Every row gives one point. Examples show where two turns around zero, p and q, send a point. Write where each new point lands after one turn and then the other. Backwards means that the second turn is done in reverse. Each puzzle has new turns, and all numbers are rounded.
In the rows, zero is written as 128.

Turn p:
[ 88 158] -> [ 78 134]
[106 132] -> [107 121]
[171  78] -> [190 106]
[146 143] -> [136 150]
Turn q:
[113 166] -> [150 162]
[186  87] -> [128  57]
[100 139] -> [121 157]
[113 120] -> [113 136]
Where do these land?
p, then q: [133 153] -> [143 149]
p, then q: [189  72] -> [159  51]
p, then q: [113 136] -> [118 142]
q, then p backwards: [117 144] -> [143 141]
q, then p backwards: [ 88 135] -> [131 169]

Turn p:
[109 151 162] -> [103 139  92]
[154 160 136] -> [117 168 133]
[171  77 102] -> [136 103 195]
[ 77 124 112] -> [157 102  91]
Turn q:
[115 131  89] -> [132 122  87]
[ 91  84 123] -> [183 112 122]
[153 126 115] -> [120 154 119]
[132 178 146] -> [ 80 109 141]
[134 185 167] -> [ 72 105 162]
[144  64 128] -> [181 167 137]
Where do these land?
p, then q: [ 99 167 141] -> [111 127  81]
p, then q: [192 101 133] -> [131  92 188]
q, then p backwards: [134 107  87] -> [101 165 120]
q, then p: [ 87 137 151] -> [107  91 150]

Turn p:
[101 125 140 142] -> [158 125 139 132]
[ 84 134  65 103] -> [131  51 108 113]
[139  93 179 158] -> [144 174 159 168]
[149 148 147 144] -> [125 160 138 110]
[146 118 140 124] -> [117 145 126 140]
[104 103  76 159] -> [124  72 169 135]
[173 174 149  67] -> [ 97 170  59  99]
Turn q:
[148 177 132 113] -> [ 89 101 128 157]
[ 84  93 168 144] -> [187 163 120 145]
[138 145  78 104] -> [ 87 119 162 105]
[136 192 128 110] -> [ 88  97 144 168]
[147  76 122 122] -> [131 157 104  87]
[114  85 140 175] -> [188 131 110 105]
Where do these land?
p, then q: [152 155 120 112] -> [115 143 163 133]
p, then q: [102 155 121 135] -> [101 148 112 117]
q, then p: [182 101  83 148] -> [120  91  68 160]
q, then p backwards: [132 105 109 110] -> [150 153 133 139]
q, then p backwards: [ 72 124 207 134] -> [ 95  78 203 114]

Turn p:
[ 97 143  82 174  88 191 110 122] -> [136  67  91 156 168 110 186 136]
[119 152 154 121 179 138 148 147] -> [126 138 134 164 108 174 109 106]
[142 101 202 117 124 148 120 127] -> [ 87 153 109 147 142 121  70 145]
[176 137 128 101 130 130 130  99] -> [104 147 107 105  94 109 127 105]
[115 124  51 178  74 162 139 132] -> [163  90  90 113 174 117 205 142]
[151  84  81 148 146  98 141 106] -> [112 141 149  65 136 147 169 134]
[143 129  97 174 111  59 132  88] -> [134 163 179  91 150  93 182 115]
[ 85 132  94 110 104 137 106 129] -> [154  69 132 122 132 111 130 133]
[146 129 205  81 138 130 172 162] -> [137 180 100 146 113 153  46 118]
[148 145 129 109 168  95  96 179] -> [141 144 159 143  63 146 122 161]
[ 87 131 185  95 145 120 113 116] -> [113 114 159 154 129 125  61 113]
Turn q:
[124 148 143 172 178  63 144 176] -> [159  92  90 120 153 135  43 141]
[150 143 171 127  66 148  96  88] -> [131 142 145  99  88  73 165  83]
[153 116  99 154 113 159 152  94] -> [130 122 138 158 131  91 170 160]
[ 92 115  79 145 124  70 163 120] -> [173  94 110 124 118 170 134 186]
[168 168 135 107 141 158  68 160] -> [ 77 183 149 106 131  99  86 113]
[ 98  98 152  72 135 143 129  89] -> [118 126 143 116 148 170 182  86]
[141  96 105 159 132 114 104 193] -> [120 161  66 148 118 130  89 154]
[ 74 130 129 170  92 130 136 116] -> [129  76 113 133  73 130 144 132]
[135 141 152  59 120 163 172 101] -> [140 139 199 149 147 145 161  84]
[146 127 114 114 179 131 116 142] -> [104 146 127 125 173 137 106 141]
Where do these land?
q, then p: [115 156 162 107 150 100 113  87] -> [ 95 119 124  98 107 135  75 110]
q, then p: [171  74  73 119  97 155 150  90] -> [185 192 115 153 136 172 154 102]
p, then q: [106 132 180 169 122 150 171 122] -> [ 83  83 130 114 163 103 111 158]
p, then q: [104 137  86 146 180 100  93 183] -> [142 141 114 199 109  93 123  71]
p, then q: [125 107  99 169 106  77 109 152] -> [160 142 138 155 156 132  75  91]
q, then p: [170 160 130 116 149 135 128 165] -> [110 127 167 170 102 108 129 135]
p, then q backwards: [188  97 163  74 127  97 164 142] -> [149 147 119 109 109  84  61 184]
p, then q backwards: [ 81 160 135 113  91 171 145 101] -> [131 113 193 167 155 126 160 133]
p, then q: [ 91 130 124 138 129 168  79 109] -> [132 105  64 146 134 151 144 129]

Turn p:
[171 129 121 117 109 183 134 124  97] -> [128 164 101  91 169 100 133 105 130]
[152 100 165 137  99 114  84  80 142] -> [147 142 108 125 124 166 187 144 174]
[ 88 159 164  94 121 128  72 118 136] -> [107 151 101 116  61 141 126 168 142]
[146  78 115 118 106 125 150 142 177] -> [129 117 176  98 166 171 137 129 128]
[155 127 183 154 150 142 109 128 123] -> [135 126  92 131 116 144 126  88 174]
[ 90  86 135 135 116  70 201 124 149] -> [133 131 215 185 134 164 135 121 111]
[ 89 106  81 146 188 208  81 145  98] -> [138  96 131  81 118  32  79 144 180]
[139 155 108 155  99  74 176 175 103] -> [126 123 121 192 176 146  96 128  74]
[123 140 102  98 148  81 150 140 117] -> [ 87 105 143 157 128 119 134 133  87]
[127 200 106 125 144 155 123 105 138] -> [150 126  92 102  89  98 126 122  79]
Turn q:
[176 122 135  91  95 161 160 136 118] -> [126 113 135 106 162 108  71  94 148]
[168  85 109 112 127 145 119 102 156] -> [153  80 120 113 110  96 127  93 140]
[120  65 167 169 104 118 159 123 171] -> [125  97 111  64 151  88 167 170 131]
[144 100 159 111 131 149  64 149 141] -> [ 97  74 101 173 136 110 138 120 143]
[174 189  93 145 137 116 114 110 123] -> [147 170 143 152  75 125 103 118 169]
[138 129 151 168 155 160 170 100 141] -> [131 156 162 105 138  71 156 124 126]
[118 136 110  91 108 180 124 142 118] -> [113  98 166 142 142 143  92 104 112]
[ 67 150 152 119 112 154 171 117 181] -> [159 116 187 122 176 122 137 180  99]
[117 135  84 117 116  89  58 136  50] -> [ 94 136  94 155  83 220 126  94 142]
[113 133 148 129 152  73 117  77 125] -> [171 155 103 137 132 149 182 130 146]
[102 127 132 151  92  88 179 152  97] -> [111 165 115  70 147 163 115 162 119]
[ 99 164  97 131 207 103 102 192 114] -> [110 176  98 195  85 140 120 144  60]
Where do these land?
q, then p backwards: [158 105 162 115 147 110 111 140 177] -> [139 145  98 165 145 123  91 117  86]
q, then p: [146 135 132 124 119 106 161 167 121] -> [106 105 102 116 115 111 118 162 118]
p, then q backwards: [132  96 152 101 184  82  98 126 102] -> [143 114 151 161 113 157  51 133 119]
p, then q backwards: [ 87 142 106 196  81 147 168  82 129] -> [120 183 114  94 176 108 171  87 179]
p, then q: [ 92 204  77 173 108 131 136  78 147] -> [ 86 162  79  97 107 139  67  91 183]
q, then p: [133 122 159  79  92 120 115 137 130] -> [135  78 144  97 126 111 128 123 159]
p, then q backwards: [140 144 156 152 162 173 116 134  75] -> [212 117 141 118 147 119 126 131 117]
q, then p backwards: [ 70 159  97 146 119 187 184 112 135] -> [ 86  98  87  93 106 136 192 124 177]
q, then p backwards: [132  92 121 113 121 119  90 179 134] -> [143 166 124 126 156  95  96 163 124]
p, then q backwards: [193  82 118  81 145 105 102 126 129] -> [102  73 181 155  96 145 104 117  98]

Turn p:
[140 217 150 117 126 125 156 134 127 112 139] -> [ 89 123  93 124 169  83 128  95 116  87 107]
[135 102  86 120 168 147 143  95 164 141 108] -> [157 121 167 131  67 115 141 103 112 139 113]
[103 119 154 115 109 124 107 114 155  79 126] -> [141  96 143 109 153  98  99 141 156 146 146]
[140 130 118 124 117 130 112 162 125 135 111] -> [118 126 134 153 140 145 136 124 115 126 154]
[130 133 144 122 145 107 180 127 149 134 155] -> [119 133 138 110 127 100 143 154 113 102  85]
[142 122 146 126 109 143 108 162 112 154 126] -> [ 94 136 116 143 135 152 131 144 115 143 156]
[149 118  84 141 133  93 133 124 127 148 143] -> [146 128 134 162 110 155 147 133 137 106  96]
[117 102 117 119 135 137 164 114 130 103 107] -> [167 121 148 100 127 123 126 123 101 136 119]
[107 162 148 113 115 134 108 153 111 133 108] -> [103 150 120 135 160 123 104 113 123 124 161]
[103 128 137 158 107 135 107 129 115 152 116] -> [108 143 128 114 125 164 108 122 148 128 149]
[127 107 146 113 114 110 109 104 113 116 106] -> [141 130 137 131 151 135 106 129 141 170 120]
[143 131 150 180 110 143 132 129 109 141 156] -> [ 97 122  90  99 122 163 146 139 144 124 123]
[114 117 135 127 180 135 116 134 148 102 126] -> [149 139 145 116 117  87 154 128 144 136 152]
[141 104  78 117 123 127 118 113 108 141 163] -> [162 122 102 165  92 150 122 144 126 125 114]
Turn q:
[125 139 109 128 127 126 187 152  98 145 124] -> [138 140 156 121 132 167 109  88 115 157 142]
[132 107 103 122 128 140 164 114 131 115 101] -> [137 108 139 110 111 162 155 130 119 149 136]
[152 124 141 102 108 161  77  94 136 140 142] -> [128 102 130 157  91  81 145 132 143  92 116]
[125 130 140 193 142  87 148 154 152 158 135] -> [152 148  89 126 185 145  99 127 117 122 171]
[127  99 128  90 122 124  79 109 115 128 147] -> [122 135 130 124 102  95 150 130 176 105 106]
[108 149 164 157 132  90 162 125 163 132 137] -> [126 140  96 142 148 162  81 160 124 128 155]
[141 121 136 107 132 136 140 157 128 118 107] -> [127 130 166 124 134 123 136 142 122 148 138]
[114 138 113 101 110 136  61 117 121 139 114] -> [ 86 116 133 143 129  99 160 113 150  94 101]
[154 134 119 115 108 128  98 112 113 100 131] -> [124 105 142 107 113 106 128 132 130 102  97]
[111 117 127 143 116 151 152 143 127 105 135] -> [125 114 118 114 123 125 118 123 120 172 134]
[123 148 121 144 159 117 136 137 157 130 151] -> [124 163 101 126 130 132 117 136  98 121 144]
[124 130 135 133 152 140 133 123  96 125 112] -> [145 134 136 140 138 137 138 123 122 146  97]
Where do these land?
q, then p: [127 134 141 155 110 126 117 152 120 123 112] -> [142 157 141 136 115 118 145 135 143 142 128]
q, then p: [164 124 139 128 114 156 127 101 131 148 144] -> [135  93 121 129 145 159 142 145 143 143 111]
p, then q backwards: [106 143 128 116 111 150 138 142 156 135 123] -> [149 155 120 122 100 126 128 143 148 125 137]
p, then q: [ 98  90 106 117 125 113 132 142 116 123 116] -> [150 129 150 138 131  87 109 132 106 122 123]
q, then p backwards: [112 151 138 120 120 124 114 105 105 120  94] -> [158 134 127 135 102  92 138 118 141 142 130]
q, then p: [118 118 142 138 142 133 128  98 136 108 121] -> [130 123 140 136 124 152 141 123 102 117 144]
p, then q backwards: [102 135 147 153 124  31 131  85 116 118 119] -> [117 116 161 119 139  62 102 131  48 125 113]
p, then q: [113 136  77 137 122 146 133 154 141 124 151] -> [138 104 123  80 108 104 110 134 128 143 115]
q, then p backwards: [118 118 143 106 135 150 110 132 118 122 151] -> [132 130 138 111 159 124 115 106 139 139 140]
q, then p: [155 145 139 134 117 118 157 152 106 110 121] -> [109 150 115 143 132 117 133 135 136 173 142]
p, then q: [127 130 119 119 188 157 135 115 148 191 140] -> [ 88  79 135 130 140 157  69 109 146 118 123]
p, then q backwards: [196 111 119 112 129 132 115 157 143 113 143] -> [120 118 142 136 132 183 117 110 156 133  80]

Turn p:
[125 120  78 110 109 121 199 186 120 194  62 123] -> [163 174 206 131 152 138  88  61 135 113  64 122]
[107 158 166 138 119 150 142 202 120 124 123 123] -> [113 106 138 157 144 144  84 148 135  82  99  86]
[134 124 153 140 127 115 123 129 125 108 111 189] -> [135 109 139 149 140 127 164 159 153 106 120 157]
[104  87  93 126 106 114 108  86 104  93 130 168] -> [143 150 113 113 103 123 158 121 160 102 171 187]
[150 114  85 127  91 133  75  95 154 132 168  79] -> [113 111 108  80  75 140 109 103  82 163 164 156]
[107 130 148 133 160  78 145 124 142  79 111  69] -> [152 163 138 133  87 133 141 171 131 144 150  59]
[146 175 134 102 122 118 170  66  89 107 181 127] -> [166 115  94 106 157  56 103 148 150 164 168 127]
[136 163 131  82 151 166  89 118 108  83 144 124] -> [129 110  45  92 130 133 125 150 148 128 115 116]
[175 139 112 136  58 140 121 195 136 150 100 113] -> [148  90 167 124 108 158  69 115  90 107  74 152]
[114 129 119 123 149  85 137 132 121 153 154 122] -> [123 144 157  99 155 121 135 127 122 131 156 106]
[124 121 205 162  90 212 103 112 175 157 165 172] -> [ 46  39 101 202 126 103 135 108 118 125 125 158]
[150 111  99  67 153 146 151 157 167 113 130 109] -> [163 111 115 108 127 174 132  79 148 154 111  86]
[134  76 160 145 151 110 121  97 125 172 123  91] -> [118 154 137 146 121 103 175 108  63 137 141 110]
[ 88 168 110 141 129  83 119  70 100 123 108 196] -> [110 168 146 104 141  81 153 176 188 126 138 184]
[126 103 127 188 205 148 119 152 131 133 110 116] -> [102 176 117 175 157 187 152 143  97 137 125 113]
Turn q:
[125 156 129 141 120 145  89 115 147 110 116  75] -> [143 130 142 105 144 125 132 115 138 188 105 160]
[125 105  85 126 146 161 139 106 172 139 125 159] -> [115 118 150 151 148  99  88  91 106 100 106 118]
[137  63 163 113 128  80  76  73  90 117 142 143] -> [147 125  79 117  36 156  77 139 104 131 129 147]
[ 90  91 150 105 185 104  79 111  70  92 100 158] -> [165 150  78 129  66 185 124  88 135  85 102 160]
[134 158 101 169  77 169 146 169 124 182 112 102] -> [ 97 108 124 150 197 123 164 138 130 182 127  78]
[178 190  72 164 128 141 158 160 130 162 151 108] -> [ 84  83 134 104 201  97 139 138 179 138 147 100]
[124 157 116 145  89 157 155 126  92  85 162 101] -> [144 176 123 103 142  98 133 139 172 162 138  86]
[180 193 115 146  95 131 163 143 148 123 103 128] -> [130  97 139 148 171  71 161 143 163 150 166 134]
[178 141  99 115 110 174 190 169 147 150 103  74] -> [141  93 194 158 198 130 132 149 160 152 150  85]
[129 107 197 113 164 140 105 128 133 136 157 167] -> [126 163 104 126 130 162  98 144  86  91 151 173]
[136 133  93  95 102 129 123 187 168 137 139 144] -> [147  92 152 104 164 108 156 127  84 105 137 100]
[ 77 126 160  81 143  91 120  74 109 141 130 153] -> [132 152 107 139  70 134 126 165 116  88  74 160]
[ 98  92 131 122 175  82 144 139 164 140 148 127] -> [ 87 125 173 110  91 154 128 120 105  84 124 139]
[ 83  80 181 157 130  90 104  92 100  77 103 153] -> [135 179  93 149  34 148 134  94 114 138 136 157]
Where do these land?
q, then p: [ 64  82 118 105 132  87 147 144 116 140 171 113] -> [147 123  99 135  77  98  74 125 141  90  96  93]
p, then q: [148 104 152 123 148 174  92 124 164 141 154 153] -> [100 149 138 163 112 135 101  99 133 111  98  78]
p, then q: [115 141 118 102 117 141  61 163 119  99 180 110] -> [191 143 143  90 131 133 107 107 106 116  92  79]
p, then q: [135  94 118 124 127 109 126  86  90  98 116 150] -> [124 111 128 121 135  77 129 142 146  94 169 117]
q, then p backwards: [124 144 194 142 151 137  85 138 147 150 171 128] -> [146 139  77 169 146 129  70 120  97 144 145 135]
q, then p backwards: [140 142 148 176  55 167  92 193 110 124 109 105] -> [177 108 120 122 218 124 148  82 150 130 177 111]
p, then q: [156  70 119  79 118 140 134  78  87 158 149 139] -> [123 101 116 134  77  84  82 151 176  82 126 123]
p, then q: [152 182 139 148 118 105 178  97 109  51 122 115] -> [108  51 127  85 163 139 148 129  94 144 186 126]
p, then q backwards: [124 113  90 113 180 134 168 131  87 105  78 112] -> [ 85 133 147 108 126 190 129 129  76  83 126 127]
p, then q: [132 111 117 138 148  81 161 101 160  65 177 113] -> [ 90 121 150  84 170 130  90 182 105 138 160  99]
q, then p: [ 74 150 124 148  85 156 153 115 149 151 142 156] -> [126 190 163 118 139 111 105 174 135 122 121  99]
p, then q: [147 162  85 175 135  98 159 145 109 156  82 136] -> [131 125  85 146 172 153 160 136 128 116 148 197]
q, then p: [135 163 142 128 145 164 102  81 207 189  74 109] -> [ 93 171 155 175 177 134 206 152 128  84 102 166]
q, then p backwards: [146 165 125 127 105 136 140 189 178 196 107 127] -> [165 126 186 157 165 106 117 142 138 170 171 176]
q, then p: [128  98 132  90 158  91 122 135  88  96  86 156] -> [171  91 107 158  92 140 103 122 131 149 141 178]

Turn p:
[128 168 153 158 111  64 107 193 123 101 130 162 186 156] -> [111 168  51 146 138 149 120 127 153 114 100 161 160 205]
[138 167 138 130 121 158 118 130 104 145 160 145 100 135] -> [132 163 132  89 113 143 149 153 155 150 128 120 121 116]
[122  68 126 135 134 146 115 126 119 112 108 106 133 153] -> [173  89 142 118 145 127 102 125 110 107 144 133 139 136]
[122 100 163 107 191 132 123 102 141 135 128 133 155 111] -> [109  84 159 156 116 137 111 142 118 166 155 164 139 132]
[126 172 131 144 125 113  83 118 128 127 126  91  99 121] -> [111 144 143 105  82 122 122 118 158  99 128 118  99 152]
[124 133 138 141 117 127 150 155 112 156 104  85 129 152] -> [165 118 104 147 129 125 124 138 143 125 130  88  99 150]
[183 124 139 148 128 135 144  93 142  84 113 225  84 113] -> [121 167 191 104 164 107 164 116 101 165  60 175 156 126]
[146 181 112 116 118 155 102 149 165 112 141 132  51 110] -> [ 90 158 150  69 102 136 116 137 138 119  66 107  97  98]
[112 160 116 152 133 143 153 152 139 167 146 127  86 148] -> [142 151 117 131 118 125 141 182 148 119 104 113  89 101]
[141  71  91 116  93 165 187  90 163 142 125 126 166 105] -> [147  76 132 163 166 131 169  83 102 130 130 115 143  55]
[163 132 114 128 163 149 149 123 100 144 121 153 168 141] -> [133 114 120 131 176 115 139 133 161 174 146 151 129 124]
[109 127 129  72 141 135 128 118 143 116  99 147  96 129] -> [120 143 145 123 120 122  84 118  85 157 121 134 109 105]
[ 66  97  73 139 144 128 144 111  97 153 142 104 140 110] -> [134 126 132 163 141 103 121 149 130  84 198 114 134  84]
[ 99 119 127 152  91 126 104 128 112 141 118 102 163 143] -> [168 129 105 143 113 140 123 104 150  93 155 121 142 139]
[ 94 138 148 112 120 108 125 141 118  78 130  93 137  99] -> [ 92 139 133 139 125 163 104 113 104 102 150  98 131 162]
[180  90 160 133 101  85 110 153 132 150 123 123 150 116] -> [135  87  98 130 105 104 146 112 127 141 101 112 179 172]
[123 129 118  93 146 108 134  95 140 113 163 122 133 136] -> [ 93 118 120 119 121 130 142 126  93 129 158 153 109 118]
Turn q:
[151 137 174  90 128 153 102 118 160 165 139 189 142 123] -> [152 120  83 149  99 142 139  75 129 158 116 158  88  90]
[145 135  93 151 103 118 116 139 145 123 152 131 169 152] -> [ 88 122 139 128 126 115  96 131  89 155 133 133 101 145]
[103 109 135 155 157 125 136 138 103 158 133 108 110 168] -> [110 137 136 105  93 124 124 128 122  70 132 132 159 124]
[171 112 131 172 136 125 154 132 145 101 109 110 126 117] -> [126 142 143  93 143 136 101 142 123 160 111  93 156 108]
[ 90 141 131 142 136 161 127 165 108 107 101  97 115 152] -> [121 132 132 121 123 162 134 146 125 105 186 123 170 145]
[133 133 140  78 103 160 156  61 179 145 175 165 130 112] -> [173  64  88 126 134 124 105  85 161 148  88 154  80 139]
[139 138 108 118 129 106 115 115 143 109  88 108 132 155] -> [113 115 162 146 135 155 130 164 119 142 114 145 139 121]
[117 150  90 152 145 126 134 172 112 117 122 132  86 128] -> [109 124 145 116  99 117 158 156 136 128 163  84 142 141]
[113 112 160  71 112 132 163 111 152 149 142 184 179  90] -> [183 141  63 132 135 138 135 101 124 141  84 152  72 155]
[148 147 133 133  70  94 114  93 134 140 130 155 135 111] -> [110 123 142 149 161 132 124 107 136 136 103 117  63 111]
[104  89  90 171 142 154 115 144  76 114  86 106  97 141] -> [103 169 183 118 110 138 134 128 155 109 157 113 189 162]
[166 138 169  72  92 147 135 115 124 146 164 128 154 100] -> [180 124 103 121 166 108 121  99 127 142 137 168  77 101]
[155 167 133 131 113  90 157 101 123 120 128 148 143 143] -> [138 119 141 137 129 137 100 160 122 125 108 110  74 106]
[121 159 147 158  92  96 121 105 173 127 134 122 143 110] -> [ 88 104 101 140 174 144 112 127 121 131 106 105 100 111]
[105 121  97 122 185 143 112 157 101 163 111  87 116 110] -> [107 157 118 114 107  99 167 159 157 113 151 159 179 136]
[111  79 117 126 140 108 127 170 122 106 124  99  79 143] -> [132 124 164 109 128 116 171 127  98 106 128 109 187 145]
[105 110 127 133 194 139  92 142  79  87 140 109 120 121] -> [143 158 130 170 111  90 126 140 131 110 160 120 201 136]
Where do these land?
p, then q backwards: [143  98 142 120 104 115 188 178 138 112 147 137 115 145] -> [107 120 150 119 132  73 151 153 176  94 124 121 146 109]
p, then q: [138 107 153  78 108  95 101 101 163  91 113 135 115 179] -> [156 149 196 165 107 131 130 103 162 106 130 149  86 135]
p, then q: [123 169 141 139 132 152 114 134 118 178 156  98 157 119] -> [106  79 107  79 147 127 131 104 119 155 129 128 129 152]
q, then p: [ 99 139 130 119 124 147 123 137  79 146 139 121 108 102] -> [ 90 127 118 121 137 144 161 136 101 108 112 151 105 130]
q, then p: [138 115 164 104 154  94 175 192 123 127 104 127 134 100] -> [ 91 134 101 115 181 114 131 122 149 167 131  70  98 133]
p, then q: [131 121 168 156  89  87 161 184 116 112 108 146 137 103] -> [ 86 150 148 117 112 166  79 187 116 121 149 151 144 126]
q, then p: [115 115 131 128 144 109  87 120 189  93 133 153  88 168] -> [194 101 151 167 147 128 143 105 134 109 161 110 164 136]
q, then p: [142 110 131 139 153 143  95  78 147  56 137 116 116 177] -> [168  86 140 140 107 143 130 106 173 120 144 155 193 163]
q, then p: [145 160 125 142 123 164 151 110 125 150 110 125 110 103] -> [102 100 125 124  98 139 118 129 115 129 100 127 120  85]
q, then p: [141 142 121 139 144 110 116 101  95 170 155 163 135 116] -> [110 163 141 136  97 107 133 108 112  89  91 121 119 137]
q, then p: [125 153 107 118 128 169 114 132 116 138 139 153 166  98] -> [129 148 104 112 102 105 155 150 137 108 108 150 112  95]
p, then q: [152  53 116 127 127 135  68  85 182  89 120 109 100 162] -> [211 171 179 181 143 138 134  78 118 136  92 135 120 128]
p, then q backwards: [ 98 130 102 142 139 156 140 120 103 169  94 119 152 147] -> [147 167 153 105 127 152 121 100  88 107 141 134 126 101]
p, then q: [141 166  80 135 122 127 137 153 102 139 124  99 135 111] -> [109  79 113 129 145 113 141 164 127 129 110 126 165 137]
q, then p: [ 89 141 111 131 130 118 149  95 125 151 143 119 151  91] -> [120 132 115 124 140 108  89 134 114  95  98 159  99 124]
